Rows are points. The points of each table are mixes of a few directions, plus a little noise. Count the directions of each table, and those that both share. Where both have some left over, give the other angles between the two spaces (their principal angles), to ten degrees, smallest first.
In the rows, zero is written as 128.

First, 6 rows:
[[ 91 199]
 [101 179]
 [127 130]
 [136 112]
 [174  41]
 [139 109]]
Second:
[[152 113]
 [120 133]
 [144 118]
 [ 46 180]
 [205  80]
 [101 145]]
Directions: first 1, second 1, shared 0; angles 30

First:
[[130 162 110 125]
 [193 171 180 128]
 [117 128 116 127]
 [ 45 105  42 125]
 [155  74 195 135]]
Second, 8 rows:
[[ 76 154 128 106]
 [ 66  66 180 111]
 [121 107 159 124]
 [228 107 126 165]
 [ 70 149 132 103]
 [218 186  94 151]
 [134 117 159 126]
 [110 139  46 138]]
Directions: first 2, second 3, shared 2

First:
[[138 125 131 130 124 125 130 144]
 [ 57 152 105 112 156 149 113  18]
 [201 104 152 144  99 106 144 241]
 [182 110 146 140 106 112 140 212]
 [ 95 139 117 121 141 138 121  77]
 [ 97 138 118 121 140 137 121  80]
 [125 129 127 127 129 129 128 124]]
Second (10 x 8):
[[111 120 144 163 123 154  88 123]
 [113 149  90 160 114 111 135 116]
 [111 120 123  62 124 136 143 134]
 [158 100 121 169 122 137  98 101]
 [147  73 149 177 120  74 151 171]
 [151 153 145 117 151  86 180 161]
 [ 79 117 133 163 108 153  86 128]
 [112 113 122 155 114 149  94 112]
 [200 174 145 106 172 175 102  75]
 [ 98 161 107   7 132 103 205 159]]
Directions: first 1, second 5, shared 0; angles 40

First (9 x 12):
[[166 136 197  98  54  47 180 143 205  35 171 127]
 [190 137 124 138 116 128 147 127 178  75 129 202]
 [ 74 121 125 122 144 135 108 126  80 180 122  66]
 [ 77  88 200 112  86  91 139 183 137 112 184  49]
 [134 138 136 118 116 109 138 120 138 115 129 124]
 [152  49 128 192 149 218 109 221 163 103 168 217]
 [119 159  67 132 176 160 102  76  75 189  76 132]
 [141 180  83 114 150 121 124  60 101 156  78 134]
 [100 146  93 125 161 145 106  94  77 185  95 101]]
Second, 9 rows:
[[181  95 131 101 124 136 162  57 122 110 143 129]
 [113 193 127 160 102 160 158 127 113 109 198 148]
 [ 74 128 159 163  23 161 153  97 117 180 163 196]
 [135  94 166 152  82 136 129 126 151 158 124 156]
 [112 187 144 177 110 146 134 169 144 121 168 147]
 [101  82 120  66 144  69 119  86 143 180  27 146]
 [ 80 110  51  97 219 112  37 220  69 106  82  29]
 [183 126 167 165 151 118 111 187 188 113 117 118]
 [173 136  87  74 198 114 148  84 107  75 130  87]]
Directions: first 3, second 5, shared 0; angles 30, 40, 90

First, 11 rows:
[[159   7 132 138 173  95 137 120 121  62 210 132 135 195 167 135 172  75]
 [127 131 128 128 127 129 128 128 129 130 126 127 128 126 126 128 127 129]
 [150  41 131 135 161 104 135 122 123  80 187 131 133 177 156 133 159  90]
 [132 111 128 130 134 124 129 127 126 119 139 129 129 138 133 129 134 121]
 [120 159 127 125 116 137 126 130 130 145 106 127 126 111 118 127 116 141]
 [145  59 130 133 153 110 133 123 124  90 174 130 132 167 151 132 153  98]
 [127 131 128 128 127 129 128 128 128 130 126 128 128 126 127 128 127 129]
 [124 144 128 127 123 132 127 129 129 136 117 128 127 120 123 127 122 135]
 [119 163 127 125 115 137 126 131 130 148 105 127 125 108 117 126 114 143]
 [ 98 242 124 119  85 158 120 134 135 190  51 125 121  64  90 122  87 178]
 [105 218 125 121  95 152 122 134 133 177  67 125 123  77  98 123  96 167]]
Second (8 x 18):
[[176 106  72 133 144 147 158 108 158 133 155  87 116 131  86  99 102 119]
 [137 181 111 118 100 145 138 116 145 138 109 105 120 110  94 115 104 148]
 [113  90 130 137 152 133 128 120 111 149 134 158 125 136 135 127 134 112]
 [124 167 122 117 100 146 140 100 131 139 115 128 115 124  98 117 114 139]
 [153  64  91 149 181 132 136 142 138 149 150 116 130 125 126 116 119 108]
 [146  69 124 144 170 106 118 163 132 112 153 117 144 134 160 137 142 111]
 [ 75 205 202 118  90  97  77 186 107 114  71 148 154  96 184 173 152 165]
 [100 141 173 108  89 119 128  90 102  91 137 165 121 167 141 140 157 122]]
Directions: first 1, second 4, shared 1

First (11 x 24):
[[124 125  64 173 129 108 109 128 106 116  90 101  90 142  44 115 173  63
  135  98 163  73 114 136]
 [104 147 188 125 154 122 149 117 167 137 104 140 150 103 205 169 110 147
  133 152 122 158 121  92]
 [138 117  63 169 102 134  77 147  98 110 119 144  97 134  71 134 160 129
  139  88 149  65 146 139]
 [ 80 125 203  95 112  69 139  79  77 131 185 115 165 181 114  28 140  59
   41 147 139 158 110 158]
 [166 122 124  83 135 166 165 150 155 137 158 112 134 117 149 134  82 167
  151 151  93 179 126 139]
 [164 118  99 140 162 144 148  68 128 151  70 107 106 132  82 106 187  81
  134 119 123  81 136 132]
 [101 132 167 118 122 106 128 122 120 127 148 133 147 137 149 113 119 123
  103 138 132 148 122 127]
 [152 123  99  90 123 145 158 174 143 124 168  89 124 131 112 122  76 136
  149 145 112 181 107 149]
 [127 120 146 104  71 145  85 177 106 110 218 180 155 130 169 131  78 219
  114 123 110 153 160 145]
 [164 131 105 127 156 173 152 146 180 139  89 128 117  88 165 193 108 176
  184 136 105 138 133 103]
 [ 86 146 148 185 143  98  98 100 130 126  62 158 123 114 149 164 176 109
  122 110 160  75 134  88]]
Second:
[[127 134 125 122 128 124 129 125 118 124 120 129 128 135 133 117 138 128
  127 121 131 121 119 124]
 [133  82 146 169 132 158 113 148 201 158 187 127 122  76  89 207  56 131
  132 189 109 177 198 150]
 [132  95 141 157 130 149 117 142 180 148 170 127 124  91 100 185  76 130
  131 172 115 163 177 144]
 [131 101 138 153 130 145 119 140 172 145 164 127 124  96 104 177  84 130
  131 165 116 157 170 142]
 [120 199 101  65 123  84 151  98  17  84  38 130 138 206 188   7 238 123
  121  35 156  54  22  94]
 [130 122 130 133 129 131 126 130 138 132 136 129 127 121 123 139 119 128
  128 136 126 134 137 131]
 [126 146 121 113 127 117 135 121 100 117 106 129 131 148 144  98 156 126
  126 105 135 110 101 120]
 [123 166 114  95 126 104 141 112  69 104  80 130 133 170 160  63 187 125
  125  78 143  88  72 109]
 [131 109 135 145 130 139 123 135 157 140 151 129 125 107 113 160  99 129
  130 153 120 147 156 136]]
Directions: first 5, second 1, shared 0; angles 60

First (11 x 32):
[[140 141 138 141 161 116  66 112 131 140 126 152 151  96 106 169 154 152
  102 117  81 109 154 140  97 102 131 152 102 113 107 144]
 [152 123 155 134 112 123 138 138 116 135 115 156 136 126 133 107 107 116
  123 118 139 126 129 122 128 128 135 140 137 126 117 109]
 [156 114 154 140 104 122 158 138 110 134 106 152 137 128 137 101 105 107
  122 120 152 128 129 120 130 134 129 137 147 128 117 105]
 [163 148 192 106  96 131 112 171 128 139 139 197 124 140 140  70  62 123
  145  98 131 133 111 111 145 127 179 151 124 123 120  83]
 [111 147 121 110 141 135  97 131 146 125 153 123 118 133 124 137 131 146
  140 128 107 130 122 131 132 123 142 125 110 127 138 137]
 [200  92 178 184 108  98 159 118  79 151  58 184 176  92 126 120 122  94
   77 110 149 106 164 125  95 119 107 166 158 116  80 101]
 [ 83 129  81 110 134 143 147 122 145 111 151  71 102 150 133 136 144 133
  151 150 137 142 111 131 147 142 116  96 129 140 157 148]
 [164 139 180 124 111 123 109 152 122 141 125 187 137 124 131  97  89 125
  126 103 123 124 127 119 128 121 159 154 124 120 112  98]
 [130 116 120 141 129 124 144 118 119 128 114 118 135 122 127 136 140 121
  118 133 136 125 135 130 122 130 112 126 137 129 124 133]
 [ 36 128  22 106 163 152 146  97 162  96 168   7  89 154 126 177 190 147
  158 176 128 146 110 143 147 145  90  68 121 148 179 187]
 [ 73 132  67 112 150 143 132 111 150 109 155  59 104 143 126 158 163 143
  147 155 124 139 117 137 139 137 109  94 120 139 158 163]]
Second (9 x 32):
[[172  77 142 161 115 135 194 116  93 136  98 151 154 104 119 102 134  83
  102 137 152 121 130 125 126 139 120 146 171 113 104 126]
 [138 139 151  96 108 122 164 140 148 116 144 157 118 137 130  60 105  98
  135 106 137 138  96 100 158 137 186 158 137 110 130 113]
 [101 156 102 120 118  73 145 114 136 107  94 103 131 143 138 155 145 142
  125 110 144 120 139 103 112 130 102 139 110 142 136 118]
 [121 151 151 154 145  98  65 118 146 146 108 100 117 124 154 136 130 127
   92 106 130 145 171 160 117  90 123 104 119 137 118 133]
 [151 146 174 151 123  98  79 136 124 149  97 150 136 122 147 128 105 131
  101  99 131 129 163 141 109 100 126 130 120 134 107 105]
 [ 95 155 132 120 124 147  58 160 139 140 149  93  91 165 161 145  87 166
  161 136 135 151 137 157 137 119 108  64 107 165 153 114]
 [ 91 122  67 107 140 136 170 107 139 101 147  89 123 134 111 149 169 134
  146 151 123 123 104 113 136 150 117 127 126 126 150 156]
 [174  90 147 165 155 174  82 128  88 159 135 175 164  85  95 172 137 147
  115 154  84 101 147 159  97 119 109 134 129 115  99 142]
 [109 116  86  77 124 168 194 132 139  97 181 134 119 139  98 103 139 124
  174 153 116 123  64  94 161 169 162 149 133 110 154 144]]
Directions: first 3, second 6, shared 3

First, 8 rows:
[[115 139 193  85 152 103 202 146 123 137 105 103 218 196 113 105  89 154
  143 160 127 116 172 109 123 151 150 189 127 132 119 147]
 [145 117 163  94 141 115  89 152 136 153 124 100 151 118 121 139 103 136
  109 119 121 139 134 148 152 144 125 157 113 129 143 135]
 [111 139 103 151 112 132 158 114 118 110 131 155 106 134 136 117 150 123
  145 134 131 123 124 111 106 122 133 100 141 129 112 125]
 [118 120 121 139 167 145 121 116 144 141 108  90 152 126 109 142 119 127
  121 117 138 122 144 129 118  74 109 141 113 121 163 132]
 [165 112  96 142 108 151  64 119 136 120 157 142  76  89 144 145 139 110
  107 115 127 133  84 152 160 136 118 115 125 123 130 106]
 [111 151  74 172  69 131 175 105 101  81 152 207  56 130 159 103 181 114
  159 144 128 121  99 101 101 151 146  61 163 133  75 113]
 [ 81 136  94 155 131 110  75 137 125 152 107 131  64  56 119 144 171 124
  130  80 123 157 138 130  82  84 104  41 125 135 152 146]
 [177 111 179  84 144 138 137 136 142 130 138  95 201 176 126 127  72 137
  110 156 130 112 127 142 182 163 140 220 116 122 130 119]]
Second (8 x 32):
[[106 172 112 159 154 157  64 132 133  58  97 185  10 111 169 143 217 157
  113 109  62 100  96 108 126 126 141   7 201 160 108 102]
 [124 111 148 113  81 114 125 176 124 140 125  99 171 107 115  96  98 137
  129 161 154 157 156 125 124 160 152 190 145  78 115 141]
 [131 101 133 116  94  88 153 108 115 165 158 125 174 142 110 122 110  83
  120 125 153 145 108 151  96  95 113 173  96 146 142 115]
 [147 108 118 182 116 134 151  94 122 140 135 115 104 108  98 142 117 111
  146 128 154 129 163 140 125 109 103 146 120 102 134 127]
 [151 135 157 116 144 102 146 110 109 140 126 135 116 149 120 159 123 130
  131 111 102 115 132 143 136 148 119 120 124 150 120 125]
 [109 150 124 125 191 161 103 109 167  96 135 170 103 157 168 114 166 133
  116 111 108 105  95 111 145  98 119  59 108 206 151 122]
 [134 122  69 114 117 134 157 122 105 155 122  87 170 121 110 158  96 119
  138 122 146 129 113 129 117 124 126 160 110  68 127 142]
 [122 125 162  99 129 134 123 173 149 130 126 109 176 131 133  88  97 153
  130 157 145 143 158 115 154 166 150 169 122 113 127 152]]
Directions: first 4, second 6, shared 1; angles 40, 90, 90

First:
[[114 116 174 141 107 137 161 119 150  95 124 135 105 148 128 157 115 109
  128 110 125  71 106 110 154 142  83 111 137 137 158 160]
 [139 134 104 121 145 128 107 132 118 143 136 119 142 119 129 112 131 139
  132 136 133 156 134 139 110 121 158 140 126 123 113 111]
 [128 121 157 137 131 145 139 119 146 102 140 120 120 143 130 143 109 118
  138 113 134  86 101 120 131 139 117 125 140 133 148 146]
 [136 130 121 126 141 134 117 127 127 130 138 119 136 127 129 121 123 132
  134 128 134 134 123 133 116 127 146 135 130 126 124 122]
 [176 132 125 130 212 186  74 111 146 102 206  63 165 140 138 106  71 141
  179 109 171 106  59 151  57 135 226 170 161 123 131 115]
 [150 151  35 101 157 101  69 150  81 198 124 123 169  86 126  72 163 165
  120 168 128 249 184 162  87  97 204 156 104 110  66  65]
 [109 136  85 114  90  79 133 149  94 178  78 166 125 100 121 115 179 137
   93 159 102 199 197 130 152 109 104 116  97 122  97 106]
 [101 124 138 129  82 100 161 135 123 135  88 162 105 125 123 144 154 118
  102 134 106 129 159 113 168 127  70 104 113 132 132 140]
 [109 121 152 134  98 119 158 127 135 117 108 147 107 135 126 148 135 115
  116 123 116 104 133 113 158 134  82 110 125 134 143 147]
 [110 125 136 129  98 111 150 132 125 131 102 150 112 127 125 140 144 121
  111 131 114 126 147 118 155 128  89 112 119 131 132 137]
 [136 117 180 144 148 169 139 108 163  76 164 102 120 158 134 150  83 113
  155  97 146  49  66 118 121 149 127 130 156 136 165 158]]
Second, 9 rows:
[[109 109 127 156 141 133 122 122  62 115 134 132 126 154 100 136  88  98
  156 175 103 151 165 108 123 137 123 180 130 188 161 143]
 [114 104 122 126 146 177 133 183  72 137 127  99 161 170  91  81  98 120
   91 179 134 115 135 110 143 142  90 160 114 119 159 128]
 [137 131 142 128 149 140 128 172 116 123 149 135 156 172  99 141 121 140
  121 167 137 135 116 154 152 115 104 130  97 114 131 136]
 [150 105 162  95 147 169 121 146  88  98 141  85 143 150  97  99 163 107
  129 194 118 142 105 103 177 131  93 148  87  55 131 128]
 [138 131 125 160 101  98 139  99 173 149 153 169  91  84 153 171 127 141
  148  66 127 125 139 149 108 108 181  91 126 151  98 134]
 [109 161 107 109 106  80 131  92 186 119  79 141 120 102 164 165 142 162
  163  72 130 135 115 145  80 121 137 138 168 178 115 128]
 [123 138 127 119 165 142 111 156  95 121 119 113 163 177 115  91 114 112
   90 175 139 121 127 126 152 149  89 133 138 113 156 120]
 [126 121 114 122  81 124 152 107 187 152 117 129  97  62 161 130 150 157
  132  48 136 106 117 120  95 121 166 102 134 122  93 121]
 [144 150 127 139 121  89 120  74 172 137 131 152  94  85 173 138 149 112
  123  74 132 121 130 137 124 133 169  72 160 117 107 114]]
Directions: first 2, second 6, shared 0; angles 90, 90

First (11 x 32):
[[108  76 121 172 134 132 109 211 157 103 170  69 152 122 120 125 145  62
  249  61  86  96 108 120 161 155  95 112 206 148 153 157]
 [143 172 119  69 128 183 134  66 120 140 129 173  97 100 137 170 141 113
   42 169 196 158 150 106  67 156 197  97  87 120 143 126]
 [168 140 150  88  99 153 136  99  99 139 132 130 130 146 133 152 100 183
   84 141 165 159 117 126 121 109 139 111  59 109 160 105]
 [131  87 125 162 129 129 115 164 147 106 138  60 179 150 131 132 132 133
  199  76 103  87 118  83 154 144  97 122 146 160 160 156]
 [103 149 127 141 139  75 138 118 119 144  97 183  91 120 120  86 122 133
   93 168 103 142 138 185 135  94 118 171 140 106  64 104]
 [ 97 108 111 171 152 107 120 158 156 113 123 105 144 124 126 108 148  96
  180 105  92  91 133 114 142 144 109 144 181 154 111 153]
 [165 141 129  68 109 213 125 100 123 126 165 118 129 116 137 195 134 113
   99 125 201 150 125  81  84 168 183  65  84 129 197 135]
 [ 95 128 141 169 130  34 139 159 109 144 101 172  93 134 111  53 105 144
  136 152  59 144 119 229 177  62  72 193 163  91  46  91]
 [105 126 108 142 150 132 121 134 151 119 130 127 128 109 128 128 152  86
  145 122 121 107 141 110 115 158 140 128 166 147 119 150]
 [141 138 112 111 140 167 126  81 144 120 115 103 162 135 142 163 144 148
   96 127 164 100 151  44  92 165 161 110  93 166 158 158]
 [148 142 163 117  98  82 144 120  82 153 108 166 102 154 120  96  80 199
   84 162 116 175 110 208 159  55  96 158  80  77  99  71]]
Second, 11 rows:
[[217  88 155 102 101 170 115 123 132 150 139 130 166 139  52 139 158 192
  117 102 215 154 137 114 105 148 180 147 113 148 127 214]
 [ 36 162 108 177 157  42 145 134 120 115  91 139  93 131 189  81  91 100
  133 163  19  99 123 170 170  80  55 151 146 105  87  42]
 [112 134 106 142 156 121 125 105 153 128 101 142 135 116 118 118 159 120
  110 139 133 102 158 100 105 153 151 153 150 158  94 166]
 [134 102 145 112 103 168 116 210 120 123 210 121  93  97 117 148 127  36
  210  90 131 170  85 187 146 138 123  74 182  89 174 110]
 [150 105 126 131 126 155 118 132 143 119 136  89 167 139 119 147 143 140
  152  97 147 108 131  79 122 155 138 118 125 157 155 167]
 [130 127 104 118 153 169 115 115 164 130 135 151 124  88  97 144 187  74
  120 127 178 119 161  94  75 191 195 127 175 162 111 198]
 [138 129 148 117 104 120 135 141 101 132 141 128 115 140 138 127  95 145
  131 130 117 154 103 165 152  94 102 117 103  95 144  85]
 [ 37 206  94 135 167  73 153  73 118 127  78 189  62 105 194 104 107  89
   51 209  69 118 150 155 116 101 113 140 120 102  78  43]
 [181  95 166 112  89 137 123 172 106 145 164 134 123 136  83 122 118 150
  157 105 154 176  99 187 151 104 124 129 131  98 135 136]
 [139 141 113 123 142 140 130  70 141 126  91 117 163 142 135 142 141 175
   78 139 154  98 158  57  98 149 154 138  88 166 128 158]
 [135 118 141 140 109 113 134 132 110 113 123  67 168 175 165 135  83 186
  149 107  92 108 103 101 168  96  72 114  74 126 174  88]]
Directions: first 4, second 5, shared 4
